Each row is a point. Two turns around zero, p and q, are shown by what they do to some points. Where does a point land after both, in the order given? Backwards means that the second turn is done in reverse. Each puzzle has new turns, and all numbers are rounded.

Turn p:
[-20 -10 -28] => [-27   3 -23]
[-20 -10  27] => [-10 -28  19]
[ 10 -16  27] => [ 19 -26   9]
[ 30  37 -26] => [18 51 -3]
Turn q:
[-7 52 25] => [ -4 -42  40]
[ 25 -13  -8] => [ 24   9 -14]
[ -4   1 -22] => [ 0 20 10]
[-14 -40   5] => [-20  13 -35]
Where do these land?
q, then p: [22 20 15] => [ 24 -19 -13]
q, then p backwards: [37  2 25] => [ 26 -33  15]
q, then p: [-21   7 -17] => [-11  -1  26]
p, then q: [-18  -1 -46] => [-21  25  37]
p, then q: [-19 -29  23] => [-15  13 -36]

Turn p:
[ -9 -18 -40  -6 -26  22] => [32 20 -4  3 41  8]
[ 26   7 -16  29  10   0] => [ -9 -13   1  18   2  37]
[ -5 -35   1  33 -28  10] => [38 20 20 30 -8  9]
[-54 -16   5 -23  25 -27] => [ 15  19  -9 -59 -28 -14]
[  8   4  34 -43  13 -27] => [-34 -10  21 -31 -11 -35]
[ 21  31  28 -14  26  13] => [-51 -10 -15   8  -8 -14]
[ 14  28 -12  24 -20   8] => [  8 -28 -13  30  12  11]
Turn q:
[ 20  40  13 -15  38  39] => [ -5 -28  24 -11 -62   7]
[-18  14 -21 -34  -5 -20] => [ 26  28  26   7   0 -18]
[ 13 -18 -27   2 -13 -22] => [ 1  4  6 30 30  0]
[-25  -1  -4   5  19  51] => [-27  23  -4 -15 -37  27]
[-17  11 -28  18  17 -13] => [-26  19   7  15  -3 -26]
[  2 -34  31   7 -10 -15] => [  2 -13 -16 -24  38  10]
[ 25 -11  36  17 -46 -20] => [ 28 -33 -43  -1  33   0]
Where do these land?
p, then q: [-12   0   9 -13  41   0] => [ 27  34   4   3 -13  -7]
q, then p backwards: [-30  11  -5  -3   5  27] => [-18 -19  15   5  29   4]
p, then q backwards: [  0   0  -5 -33 -11 -18] => [ -6  -5  21  -6  16 -28]
p, then q backwards: [  9  22   0 -10   2  29] => [  0  -9 -10  34  -9 -11]
q, then p: [  1  28 -30 -12  -3 -17] => [  4 -32  16  16 -24   6]
q, then p: [ 10 -42 -32  20   0  14] => [  7  23 -47  12 -20  14]
q, then p: [ 21 -19  63  52 -36 -35] => [ -6  40  18 -61  29  59]

Turn p:
[ -2   2  40  50  52  20 -46  11  30] => [ -4  22 -61  -9   5 -23 -20 -70  14]
[ -6  -6 -14  32  -3   1  31  31   8] => [-30  12  -6  21 -28 -21  22   4  -7]
[-30  25 -20   8 -14  -4  22 -34   4] => [33 18  6 20 -4 -4 23 29 24]
[-19 -25 -15  18  -5 -39   2  13 -19] => [-11 -28   7  37  -5 -31 -11  12  -1]
[-15 -29  13 -23  20   7 -41   0  29] => [ -7  13  10 -19  44 -18 -30 -29   7]
[ 23 -14 -26   3  18   9  22   6  -7] => [-26  14   3  22 -13  24  -8   6 -13]
[ 19  46  15 -31 -33   6  -3 -24  -9] => [ 43 -15  12 -40  -6  33  20  12   1]
[-35  16  -7 -37 -19  19  37   5 -19] => [  3  15   9 -22   4  -6  16  65  -9]
[ 15  15  24  20  43 -23 -22   2   0] => [ 23  -5 -35  10  -6  -4 -24 -38 -19]
[  8 -17   9   4 -23 -29  40 -16  -6] => [  0 -25   9  32  12   7  37  14 -16]
[ 23   2 -10 -35 -48  27   0 -24 -40] => [ -3 -30  23 -31   2  51   6  40  20]
[ 20 -16 -10  -8  12   6 -40  30  29] => [-23   9  22 -19  -4  -7 -30 -44  -3]
Turn q:
[10 43 10  8 26 -4 29 15 27] => [ 24 -27  37  16 -22 -19 -21 -17 -10]
[ -5  12   4  16 -21 -19  58  -2  13] => [  8 -47  32   8  11  25 -14  19  -8]
[ 24 -35  25 -18 -57  74  31 -12  -2] => [  5  -6  -6 -80  49  49 -19 -32   0]
[ 14 -41 -38  18  -3 -11  16   8  34] => [ 11  -1  -4  30  22  23 -26   8  49]
[ -7  34  -7  34 -16  -4  -8  12 -26] => [ -4  -3  16   8  29 -35  10  20 -26]
[  2 -23  23 -13  -7 -31 -42 -16 -28] => [-17  33 -18 -22 -24   2  29  38   4]
[ 20 -22 -53  -8   6 -14 -51 -24   6] => [-23  54 -40  28  -2  -4 -28  15  20]
[ 34 -10  22 -15   6  -8   1   6 -14] => [-12   7  16 -31 -20  -4  -2   4  21]
[-16   8   9  21  24  17   5  -9  18] => [ 25   6  15  20  -1   7   9 -23 -14]
[-24  21  -9 -25  35  -9   8 -20   2] => [-17  -9  -5  30 -36   5   3 -20 -22]
[-23   3  -4   4  28 -15 -23  28 -28] => [-13   2  -6  19  -9 -36  41   0   8]
[-30  11  18 -20 -21  25 -24  14  -2] => [ 15  -9 -36 -25   5 -14  20 -11 -24]
Where do these land?
q, then p: [ -4  -1  14 -23  26  17  20  17 -10] => [ 7 -3 12 11 37 10 22 10 11]
q, then p: [ 14 -42  -7  26  16  34  -7   1 -12] => [ 36  46 -17  -1   6  12  12 -12  -9]
p, then q: [ 21 -13 -27 -19 -22 -20  -6 -13 -35] => [ 31  16  -6 -30  16   3  28 -11  25]
q, then p: [-18  -5  12  10   3 -23 -23   5  -7] => [ -9  -1   5   8 -25  -5  20   9 -20]
q, then p: [-18 -49  19 -12   1  33   4 -20 -16] => [  4  50  -1 -11  12  31  14  32   5]
p, then q: [-15  20 -16  12 -55  15 -19 -26   0] => [ 44 -25  -2 -18 -15  22 -34  -5  23]
q, then p: [ 16  10  -5  46 -17 -22  12 -28 -11] => [ -9  -7 -47 -28 -12 -22 -11 -10 -20]
p, then q backwards: [-60 -24   8  -9  -7  12  -2  54 -19] => [ 29  33 -18 -13 -31 -24 -28  31 -45]
p, then q: [ -1  14 -12 -29  -3 -34  18  11  37] => [-14  -1  42 -33 -17  -7  14  20 -13]
q, then p: [ 44  38  21 -18  18 -19   4  29  35] => [ 10 -58  38 -17  15  -4   7 -38   3]
q, then p: [ 22  52  -8  16  40   6  -1 -31  39] => [ 30 -59 -29 -12 -16  14   1 -24  35]
